Every row gives one point. Any point is a mix of the corners, with weights that add up to 1. It lies inside the corners' shape when no weight is negative. Is each point inside? If not, which corners have a negative weight?

Corners:
(1): [97  5  3]
(2): [-98 -18  12]
(3): [ 88  52 -21]
(4): [  3 -21 -34]
Points:
[-42  -4 -21] => outside (1)
[-49 -11   8] => inside
[-1  5 -4] => inside
[ 61  21 -11] => inside
[10 -3  3] => inside
[49  4 -2] => inside
[ -5  -9 -27] => outside (1)
[65 -1 -7] => inside

Corners:
(1): [ 94  88  -9  30 -66  96]
(2): [ 48  42  79 -76 -25  86]
(3): [-25   5  24  39  42 -19]
(4): [ 64 -15 -22 -42 -50 -32]
(5): [ 36 -76 -25   3 -11  22]
(6): [-29 -51 -24  -2 -17 -15]
(7): [-15   6  91   2 -11  22]
Points:
[ 11 -49 -22  45   2  14] => outside (2, 4)
[  4 -31 -13 -12 -24  -9] => inside
[ -5  -1  57  -1 -12  17] => inside
[ 41   6  -7  13 -31  19] => outside (2)
[  0  10  40  14 -14  36] => outside (4)
[ 23 -18 -15  24 -24   9] => outside (2)
[  5 -31   2 -25  -3  -4] => outside (1, 7)

Corners:
(1): [-23  35   2  26 -38  -5 -35  38  30   3 -28]
(2): [-21  30 -24 -23 -19 -55  46  11  -3 -12 114]
(3): [ 18 -28  26 -85  76  24  25 -19  16 -37 -32]
(4): [ -22   43  -54  -14  -30 -107  -26   -1   -2  -16  -24]
(5): [  0  28   7  64  29  26 -33  48 -19 -18  31]
(6): [ 57  35   6  67 -21  20  19  -3  -9  67 -30]
(7): [-15  40   4 -56 -31  24  21 -18 -19 -33 -27]
(8): [-12   0 -57  26   4  26  22   8  16  -5  26]
(9): [-10   7  22  30  58  34  45   9  17 -31 -44]
(10): [ 40  47 -13  10 -23 -24  30   8  52 -45 121]
(11): [ -33   32   23   50  -35   -2 -100  -24   -3    8  -10]
(12): [  -7 -110  -26   59  -29    0  -29   -2    1  -10  -25]
Points:
[  0  -3 -21  38  -9 -11 -22  19   1  -2  26] => outside (7, 9)
[ -9  22  -2  12  -9  -6 -15  -4   3  -7 -10] => inside
[-14 -16  11  25  29  26 -10   6  19 -31  12] => outside (4, 6, 7)
[ 21  49   2 -12  -7 -18  35  13  16 -19  35] => outside (8, 11, 12)
[ -3   2 -21  21  19 -17  20   6   6 -14  42] => outside (1, 7)
[-22   7  -4  54 -21   7 -41   9  13 -29 -11] => outside (2, 3, 6)
[ -6   9  -5  47  21  -8 -31  18   4  -4 -37] => outside (2, 7, 10)
[-14   1  33 -37  11   4   7   8  13 -46  41] => outside (4, 6, 8)
[ -4  13   7   8  -2  -1  -6   3   7 -13  -8] => outside (8)

Corners:
(1): [ -28  -43  -14    9   29    4   80  -32 -121   40  -20  -36  -10   32]
(2): [ 17  -5  14  34  22 -44 -82 -11  75  29   0 -30  -1 -26]
(3): [-11  36  -5 -21 -15  41  -8  72 -28 -70  26  59 -27   1]
(4): [ 28   9 -39 -34  43  17 -15 -43  77 -30  18 -33  11  27]
(5): [-25 -15 -39 -16 -22 -14  14  -1 -58  45  10  34   2  50]
(6): [ 25 -27 -42  31 -13 -34 -73 -52  33 -31   8 -76  46   4]
(7): [ 53 -70  16   1   5  18 -34  -1  52 -10 -19 -19  47  56]
(8): [ 24  54   2  -9 -14  60 -27  -7   2 -42 -26  89 -50  58]
(9): [ 75 -35 -58  30 -20   2 -19 -26  62  14   0 -34  -8  -9]
(10): [-10  56  61 -30 -86  46  -5  18  -3 -40  70  63 -15  14]
(11): [-80  -3   9 -12 -39  81  -3  29  11 -38  22  55 -47  15]
(12): [-38 -20  -4  28  -8 -34 111   4 -51   2 -46  13  -7  39]
(13): [ -5 -15  35 -32 -17  36  -5  -6 -32 -60  27  74 -54  -4]
(14): [-30 -57 -24  64  52   0  71  -3 -61   9  20  26  25  42]
(15): [ 47 -25  -1  29  17 -38 -48   8  48  -1  42 -87 -25  34]
Points:
[  4 -10  -5 -11   5  18   2 -14  -3 -23  11  15 -16  20] => inside
[ -4 -12  -6 -13   0  31  36   4 -23 -23  10  32 -21  34] => outside (2, 6)
[  6  39  37 -32 -11  48 -51  20  47 -44  49  64 -24  31] => outside (1, 6, 9, 12)
[-15 -28  -6   6   8  10  36 -13 -50   9  -7  -9  -8  29] => inside
